Each row is a point. The points of each table are mixes of a few directions, plus a little noise. Count the directions of each table, and those that both share. Where both have some left over, give the other angles between the two spaces (their principal angles), to ten degrees, smallest first.

First (5 x 3):
[[ 24  -8  14]
 [-11  13 -25]
 [-33  22 -41]
 [ 22  -4   6]
 [ -2 -23  45]]
Second (7 x 3):
[[  2   5  -9]
 [ -8 -21  41]
 [  9  24 -47]
 [-11 -30  60]
 [  1   3  -6]
 [  6  17 -33]
 [  1   3  -5]]
Directions: first 2, second 1, shared 1

First (8 x 6):
[[ -6  24  20  20  16  -3]
 [-52 -18   6  23  11  13]
 [ 14  -3 -31 -32 -33  -5]
 [ 42  30  -6 -18 -12 -15]
 [-41 -52 -28 -13 -19  16]
 [-11  54  32  34  24  -8]
 [ -5 -47  -6  -6   2  12]
 [ 59  12  12  -9   9 -11]]
Second, 8 rows:
[[ 13  32  15  -2  14  -2]
 [-24  58  -7   2 -17 -10]
 [ 33 -11  -9 -22  -7  -2]
 [-38   5 -17  52 -33 -24]
 [-22 -60  24   0  44  33]
 [ 11  37  14  16   6 -12]
 [  3 -12 -29 -26 -29  -1]
 [ 23 -47  10 -21  24  18]]
Directions: first 3, second 4, shared 3

First (9 x 11):
[[ -3  -1   1  -7  -4  17  -1   4  -3  14 -11]
 [ 21   3   6  21  34 -29  -4  -2  -1 -23  25]
 [  0  -3  -7 -12  -9   6  -6   2  -9  17 -13]
 [ 22   8  -1   9  15 -10   4  -7   7 -33  21]
 [  2  -2  -2  -4 -13  14   0  -4   5  14  -5]
 [-24   3   5  -8   3  12   0  18  -6  -1  -9]
 [  6  -3   0   0   1 -16  11 -15  -1  -9  -5]
 [-13  -5   8   5  -8   7   3  -1   7  14  -4]
 [-10   0 -10  -4 -19  -2  -7   4   1   6   2]]
Second, 10 rows:
[[  1   2  -2   7   3  -7 -10   6   1  -2  13]
 [ -1  -2   2  -6  -2   6   9  -5  -1   1 -12]
 [ -1  -1   1  -5  -2   4   6  -4  -1   1  -8]
 [ -2  -2   3 -11  -4  10  14  -8  -1   2 -19]
 [ -1   0   0  -2  -1   1   2  -1   0   0  -3]
 [  1   2  -1   6   2  -5  -8   4   1  -1  11]
 [  0   0   0   1   0  -1  -1   1   0   0   3]
 [ -1  -1   1  -6  -2   6   8  -4   0   1 -11]
 [ -4  -5   6 -19  -7  17  24 -14  -2   4 -34]
 [  6   8 -10  34  13 -30 -42  25   5  -7  60]]
Directions: first 6, second 1, shared 1

First, 11 rows:
[[ -2 -20 -10  17   7  20   4 -11   4  14 -17 -11  -5  -4]
 [ -6 -25 -16  21   2  32  -4  -7   2  17 -25  -7  -8   1]
 [ -9  21   3 -16 -22  -8 -29  27 -10 -18  12  27  -2  19]
 [ 16  30  27 -27   8 -50  23  -2  -1 -19  37  -1  16 -12]
 [ 11  11  14 -11  10 -25  19  -8   3  -6  18  -8   9 -11]
 [  8   6   9  -6   7 -16  15  -6   2  -3  10  -6   6  -8]
 [ 11  21  18 -19   6 -34  15  -1   1 -14  25  -1  11  -8]
 [  3  25  14 -21  -7 -28  -3  11  -5 -18  24  13   7   4]
 [-13  -1 -11   2 -16  17 -28  17  -6  -2  -9  17  -8  16]
 [ -8 -32 -21  27   3  41  -5  -9   4  22 -33 -10 -11   0]
 [-11 -39 -27  33   3  52  -7 -11   4  27 -41 -13 -14   1]]
Second:
[[ 38 -10 -37  19 -23   7 -13 -19  51  18  -5  15 -12  45]
 [-20  -7  -3  -6   0   7  -4  -1 -11   9  -9  -2   0  -6]
 [-21   1   4  -8   7  -1   0   8  -4   8  -2  -2  -2 -27]
 [-35   0 -26 -60 -13 -41   8 -39  16  46   4   4  11  -3]
 [-11  10   9 -18   7 -19   9   1   0   3  11  -2   4 -22]
 [  4  14  36   3  17  -7  13  18 -33 -35  15 -11  10 -17]
 [ -2  14  30   4  19  -5   9  23 -14 -20  12  -6   0 -34]
 [ 16 -12 -18  15 -14  17  -8 -10   7   1 -11   5  -2  37]
 [ 10  -4   5  21   2  19  -5  12  -7 -14  -6  -1  -5   6]
 [ 21  -6   1  29  -1  22  -7   9  -4 -17  -7   0  -4  19]]
Directions: first 2, second 4, shared 1; angles 80

First (9 x 20):
[[ 30 -10 -10   2  -3   1   7  -3  13 -26  35  21  60  12  -8   2  -4  12
   -3   1]
 [ -9  22  31  -1 -10   3  32  24  17  23  16  19  41   3  11 -22 -15   6
   -1  35]
 [ -5  10 -14   9   6  24   0   4 -13  -3 -10   3 -26  -6  -3  10 -10  -8
    2  -1]
 [ 10  -1 -34  12  11  28 -10  -6 -17 -25  -4   4 -23  -3 -11  22  -8  -7
    2 -16]
 [-22   3  35 -13  -8 -29   2   4   9  33 -14 -16  -9  -3  13 -20  12   1
   -1  11]
 [  3 -20 -21  -2   8 -10 -29 -21 -13 -14 -17 -21 -39  -3  -7  16  17  -5
    1 -30]
 [ -9  -6   2  -5   1 -12 -13  -7  -5   7 -16 -16 -28  -4   2   1  11  -4
    1 -10]
 [-18  21  20   1  -4   7  18  17   3  24  -6   5  -3  -4  10 -13 -11  -3
    1  22]
 [ 20 -18  -9  -3  -1 -12  -8 -12   6 -19  16   2  27   7  -6   4   9   7
   -2 -11]]
Second (8 x 20):
[[ -7   3   0  10 -28  -2   6  -8  -4   1   4 -10   1 -43  24 -13  -2  20
    9  23]
 [ 13  15  -7 -16  21  17   3   8 -12   5  -1  24  -3  33 -19  19   5  -8
    1 -13]
 [  5 -28   4   3  32 -21 -24  -7   2 -11 -16 -23 -22  20 -16  13   9  -9
   -7 -39]
 [ -1   9  11   7  33  17   8  20   0   6  -9   8 -10  24 -15  10 -16 -12
   -4  -8]
 [ -9 -13 -44  30  -8  31 -11  -5   8 -36   1  -2 -12  -1  -9   3 -30 -36
  -16  -8]
 [ -3  15  16 -31 -22 -21   4  -6  -9  30  -1   4   2  -6  13 -10  28  17
   12  15]
 [-10  -5  10   4 -23 -12   7  -1  17   4  10  -5  24 -13  14 -21  -4   4
   -4  19]
 [ 12   3  10  -6  -6  -9   8  -2  -3   3  12   5  22 -12   8  -3   9  26
    9  10]]
Directions: first 3, second 6, shared 3

First, 11 rows:
[[-12  -9  -6  -5   1 -17  11   2 -17  -6  -2  -4  -3 -11 -21  10  -1  10
    0  -4   8 -18  14  18 -29   2 -12   8 -10   0 -14   6]
 [ -8   0   5  -5  19 -34  18   3 -18   4  -5  -2   6 -10 -22   1   3   0
    1 -11  13  -8  11  20 -22  -5  -4  15 -18   3 -25  20]
 [ 12  -5  -5  -3 -27  60 -25  -7  28  12  13 -16 -11  12  22  -5   7   4
    6  16 -28  16  -7 -36  32  -2   6 -39  16  -2  40 -51]
 [-10 -14  -9  -9  -7  -1   6  -5 -10  -2   3 -12  -4 -11 -20   9   4  15
    2   1  -3 -16  16   6 -24   0 -11  -5 -10  -1  -6 -12]
 [  1  -3  17  26 -13  41 -31  21  27  -2  -7  13 -10  46  43  11   5 -22
   20 -18  11  16 -33   1  22  14   7 -17  37   5  22  -6]
 [-23 -20 -44  -9 -37  22  -6  -9 -11 -40   7  -1 -18 -23 -15  23 -19  36
  -21  24  -7 -39  22   2 -35  22 -30  -2  12 -12  15 -21]
 [ 19  24  11 -10  34 -44  24 -11  -9  19  -1   4  20 -20 -12 -28  -2 -10
  -11   6  -6  17   2  -9  20 -19  19  23 -28   0 -19  28]
 [  3   0  30  24   3  17 -16  23  17  10  -8   7  -1  42  31   6  13 -27
   28 -27  18  20 -30  10  15   4  11 -10  23   7   4   6]
 [ 32  25  35  -9  40 -28  15 -10  10  49   4 -11  23  -2   3 -40  19 -24
    9  -5 -14  42  -6 -23  45 -37  34  -4 -28  10 -11   8]
 [ -7   1  -9   0   0 -14   6   1  -9 -16  -4   9   0  -8  -7   5 -12   6
  -10   3   8 -12   3  11 -13   9  -9  17   2  -3  -6  16]
 [ -6   1 -24  -1 -12  -3   1  -5  -8 -28   1  14  -4 -18  -3   5 -20  13
  -22  17   1 -16   7   0 -10  14 -13  16   7  -9   7   8]]
Second, 11 rows:
[[ -6 -15  -3 -10   6   6   9 -10  -7  10  14 -10  -4 -15 -22   4  11  20
    4  -3 -19  -7  16   0  -9 -24  -6 -18 -25   1  -8 -21]
 [ -4  14 -14  17 -11  -9  -9  12  -1 -40 -16  32  -1   7  24   8 -29  -9
  -19   8  25  -9 -18  11  -2  38  -6  36  35  -7  10  37]
 [ 15  33   4   1  13 -48  11   2  -8  -6 -21  10  19  -4  10 -19 -17 -26
  -17  10  25   9  -9   0   8  23  14  46  10  -1  -9  49]
 [ 23  33  17 -11  27 -58  22  -5 -10  21 -17  -9  26 -12  -6 -32   0 -27
   -7   6  16  18   1  -6  11   2  23  34 -14   4 -21  38]
 [-20  -9 -18  27 -25  21 -22  21   3 -51 -12  33 -15  21  27  30 -23   2
   -8  -4  24 -20 -20  23 -16  39 -21  16  44  -8  17  18]
 [  2  -6   4  -6   2   5   2  -4   1  13   6 -10  -1  -2  -8  -2  10   4
    6  -2 -10   3   6  -5   2 -13   2 -14 -11   2  -1 -15]
 [-11 -30  -5  -2 -14  53 -13  -6  11   7  23 -10 -19   3  -5  15  16  25
   13  -4 -30  -5   7  -8   2 -24 -11 -46  -8   0  15 -52]
 [  8  -6  17  -6   4  15  -4  -1  10  32   7 -22   1  12  -1  -7  23  -6
   20 -10 -10  15   1 -11  10 -16  11 -28 -10   7   2 -26]
 [-21 -31   2  10 -13  33 -12  11   2  -4   7  -3 -17  18  -3  27  13  14
   20 -21   3 -15   1  19 -23  -3 -17 -28   4   2   2 -26]
 [ 30  37   2 -15  19 -40  16 -17   0  16  -6  -3  22 -22   0 -38 -10 -17
  -20  25  -7  23   1 -28  32  -4  24  27 -11   0  -3  25]
 [-14 -22  -5  -4  -4  21   0  -4  -3   2  15  -5 -11  -5 -16  14   9  23
    6  -5 -16 -13  12   4 -13 -18 -14 -24 -14   0  -1 -27]]
Directions: first 4, second 4, shared 3; angles 30

First (11 x 32):
[[  9  -9  13   8  12   1  11 -12   5  22   8  13   5 -21 -22  12 -25   6
   15   2  -4   0 -18 -18   2  -8 -13  15 -18 -20   5  14]
 [ -1   6  -8   4  -5   8  -3   5  -2 -14  -6  -9  -2   6  16  -6   8  -7
   -9  -6  -7   1   9  17  -4   2   0  -8  11  19  -6  -2]
 [ 16  -8  11  24  15  18  18 -16   5  15   6  10   6 -31 -13  13 -32  -4
   11  -8 -19   3 -20  -4   0 -12 -24  14 -18  -4  -3  23]
 [ -4   4  -6  -3  -5   1  -5   6  -3 -11  -4  -5  -3   9  11  -5  10  -2
   -7  -1   1   0   8   9  -2   3   5  -7   9  10  -2  -6]
 [ -8  14 -18   0 -15  13 -11  15  -8 -37 -14 -21  -9  24  40 -17  29 -15
  -23 -11  -7   1  25  39  -8   8   8 -23  29  42 -13 -14]
 [-27  10 -14 -48 -26 -40 -32  26  -8 -20  -8 -10 -10  53  13 -19  54  13
  -14  19  41  -4  31  -4   4  22  45 -22  25  -8   9 -41]
 [  0   4  -6   2  -4   5  -1   2  -1  -8  -4  -6  -2   5  10  -4   6  -4
   -6  -4  -3   0   5   9  -2   2   1  -6   7  12  -4  -2]
 [-19  -7   8 -49  -9 -55 -20   8   2  27   7  16   0  24 -36   2  20  32
   14  32  50  -6   1 -51  13  12  36   7 -10 -60  25 -24]
 [ 15  -3   5  28  13  27  17 -13   3   3   2   1   3 -27   2   8 -26 -11
    3 -15 -25   3 -13  10  -4 -11 -25   8  -8  15  -9  21]
 [ 11   2  -2  24   7  27  12  -7   1  -8  -3  -4   1 -16  12   1 -15 -14
   -3 -14 -25   2  -4  20  -6  -6 -19   1   0  24 -11  15]
 [ 11 -12  17   7  16  -2  14 -15   7  31  11  18   7 -27 -32  16 -31   8
   20   5  -1  -1 -24 -27   5 -10 -14  21 -26 -31   8  17]]
Second:
[[  9  27   5  49  11  47  23  -5 -21  -7   0 -20   1 -15  24 -12 -45   2
  -20 -26 -28 -17  -4  25 -13   1 -21  -7  11  30  -6  11]
 [  0   4  10 -14  -6 -15  -2  -7  -4  24   9   3  -1  -9 -11   7  -5  20
   14   9   8  -2 -15 -36  -4   6  16  13 -14 -22  22  -2]
 [ 14  21   9  35   4  37  20 -13 -15   8   5 -15  -1 -30  19   0 -38   5
   -3 -21 -32  -8 -18   2 -18   0 -13   7  -4  24   7  17]
 [  4  15  -6 -12 -25   2 -10  -5  -5   0   1 -17 -12 -12  31   2  21   2
    6  -5 -19  10  -9 -12 -22  10  23   6  -2  29  18   0]
 [ 15 -14   9 -12  -5  -9   1 -20  14  30  11  12  -1 -38 -14  26  -1   1
   32   5 -15  16 -31 -38  -8  -7   3  30 -33 -11  18  21]
 [-11 -26 -10  11  28  -2   3  18  14 -30 -13  18  12  36 -25 -11   2 -24
  -20   5  24  -5  33  49  33 -15 -32 -24  20 -14 -42  -7]
 [-12  -6 -10  -1   7  -4  -5  16   2 -24 -10   2   3  31  -2 -13  13 -10
  -18   3  17  -4  26  30  14  -1  -6 -20  20   0 -20 -13]
 [ -2  15   5   4  -3   3   2  -1 -12   6   3  -8  -2  -1   6  -5 -11  14
   -4  -2   0  -9  -3  -9  -7   7   8   0   2  -1  11  -4]
 [-12 -11  -2 -11   9 -18  -5  12   5  -6  -3  12   5  26 -21  -6   7   1
   -6  12  27  -5  17   6  18  -1  -1 -10   8 -24 -10 -13]
 [ -6 -24 -12 -49 -19 -41 -27   5  22  -2  -3  12  -6  13  -8  12  56 -10
   19  21  17  23   5 -16   6   0  24   6  -8 -10   4  -9]]
Directions: first 2, second 4, shared 2
